Each wall is flat, endless, passes through zero and stands at right angles to its row. A trip goes straight from one point to another. Which walls does it cross, in order?
In the rows, zero is written as 128.

Walls:
(1): [101 141]
(2): [173 114]
(3): [132 160]
(4): [ 66 131]
(5): [115 147]
(6): [ 99 120]
(7): [151  59]
Trips:
[ 95 124] to [ 95 111] -> 7
[171 117] to [158 158] -> 3, 7, 5
[129 106] to [100 169] -> 4, 2, 1, 5, 7, 3
[65 92] to [159 103] -> 5, 1, 2, 4, 6
[141  91] to [118 117] -> 6, 4, 2, 1
[141  46] to [136 189] -> 6, 3, 7, 5, 1, 2
[146  76] to [150 114] -> none

Walls:
(1): [153  91 124 178 176 135]
(2): [ 69 107 100  98 186 123]
(3): [100 129 113 148 116 126]
(4): [109 145 120 137 157 102]
(5): [ 83  91  89 115 123 129]
(6): [156  89 126  76 144 205]
(7): [ 96 132 163  85 132 154]
(8): [177  77 141 120  29  99]
(9): [124  98 119 120  82 141]
(10): [155  68 137 158 149 174]
(11): [156 101 196 181 127 155]
Trips:
[139 171 162  74 151 127] to [106 154 166 140 172 166] -> 11, 1, 10
[148 115 106  71 138 115] to [181 171 122 114 165 101] -> 9, 4, 5, 7, 8, 2, 1, 6

Walls:
(1): [180 103 123 134 100 106 200 140  98]
(2): [102  97 133 127 177 180  86  78 115]
(3): [122  95 111 134 110  77 185 130 173]
(4): [131 162 220 139 107 152 174 125 166]
(5): [162 113 164 147 118 101 138 142 142]
(6): [125  55 111 102  64  87 125 161 178]
(7): [102 126 139 182 115 111 162  88 153]
(8): [154 162  99 120  52 173 120 125 152]
(9): [136 154 190 157 135 143 158 155  84]
(10): [110 148 114  89 132 122 183 104 123]
Trips:
[121 121 114 117 108  93 136 144 112] to [106 174 116 119  69 136 151  98 153] -> 8, 7, 5, 4, 1
[134  98 131 122 115 180  89 174 186] to [143 168 189 164 109 121 150 113 112] -> 9, 2, 7, 6, 1
[ 97 122 169 100  87 115 124  98 179] to [ 36 145 180 117 145 134 136 138 126] -> 2, 8, 5, 9, 6, 3

Walls:
(1): [139 100 159  88 150 147 164 114 117  96 111 155  92 130]
(2): [127 126 188  93 132  80  76  86 115 108 121 175 204 110]
(3): [106 114 104  91 174 135 155 163 123 118 157  89 186 121]
(4): [178 140 120 141 177 114 132 126 171 142 196 173 149  87]
(5): [145 116 161 163  91 117 115 152 108 177 147 147  91 175]
(6): [133 164 154 114 209  70 126 126 171 131 173  88 157 104]
(7): [182 129 101 177 156 121 181 119 125 155 114 147 133 123]
Trips:
[142 160 102 132 130 144 159 146 176  76 131 132 103  86] to [ 65 149 151 159 158 131  92 170 118 150 137 138 144 169] -> 1, 7, 5, 4, 2
[127 154  78 146  81 136  89 112 113 127 163 107 101 144] to [120 161 158 112 158 115  91  97 111 122 107 164 160 151] -> 2, 6, 5, 1, 4
[125 107 101  82 129 132 169  98  61 223 107 137  87 127] to [153 141 124 143 162  75 104 143 114 177 133 119  53  80] -> 4, 6, 1
[105 155 143 152 129  63  50 178 160 128 130  65 128 159] to [162  95 107 180 127 116 121 110  91  60 122 150 128 156] -> 3, 6, 7, 1
[181 126  94 213 104 180 148 141 101  77 153 193 120 100] to [120  95 130 112  87 102 135 135 162 109  86 119 142 119] -> 5, 4, 2, 7
[ 70  69 176 114 113  90 147 134 149 149 108 150  91  98] to [113 142 124 111 127 104 143  44  85 117 127 141 207  97] -> 5, 6, 3, 4, 7, 1
[ 99 143 122  75 111 129 109 103 123 151 138 159 150 172] to [149 115 127 176 157 155 152  95 118 138  45 133 117 109] -> 3, 1, 5, 7, 2

Walls:
(1): [141 125 149 158 193  91 108  86 113  37 106 125 108 120  58 163  96  69
  54  34 152 160 121 134]
(2): [116  51 157 145 182 222 139 219 114 112 173 193  95 112 117 229 183 130
 140 115  73 172 129 153]
(3): [151 121 107 161 173 136 118  97 121 163  87  97 132 113 139  92  93 121
 140 110  68 139 165 144]
(4): [113 140  95 165 144 109 196 117 145 134 126 158  87  58 109  46 122  97
 148 122 176 159 171  61]
(5): [ 95 203 112 168 101 108  94 170 109 140 123  90  84 168 153 137 153 128
 127 100  89  72 150 149]
(6): [ 75 123  91 148 154 129 130 127 134 118 106 141 119 140 121  56 141 130
 152  56 180 110 122  93]
(7): [133 133 137 157 123  72 177 140 100  87  96 119 120 134  85 168  67  83
 109 169 146  96 115 126]
(8): [ 82 114 120 157 141 147 134 113 123 147  26 114 103 127 132 115  78  94
 129 151 104 119 155 139]
(9): [104 170  83 118 112  76 145 113 147 117 141 169  84 110 113  95 125 144
 125 141 144 189 154 149]
(10): [ 64 102 117 132 124 150 163 121 110 119 105 117 162 112 117 150 114  33
 120 133 119 127 160 144]
(11): [ 91 119 163 168 126 173 120 128  64 173 140 166 165  86 178 110  90 144
 163 170  52 154 194 104]
Trips:
[148  75 125  44 125 187 169  23  90 150 130 135 117  97 145 121  99 142
 133  82 114 170 106 132] to [120 150 113  89 107 169 162 140 143 103  92 114  60 149 112 135 106 142
 148 142 135 165 110 123] -> 9, 11, 1, 10, 3, 6, 7
[111 116  71 112 231 116 141 158 141 104  94 145 129 209 116 119 110 124
 136 141  60  71 125 107] to [145 109 142 169 149  66 129 174  94  84 155 105 174 154 140 135 117 171
 158  68  92 146 140 191] -> 10, 8, 11, 6
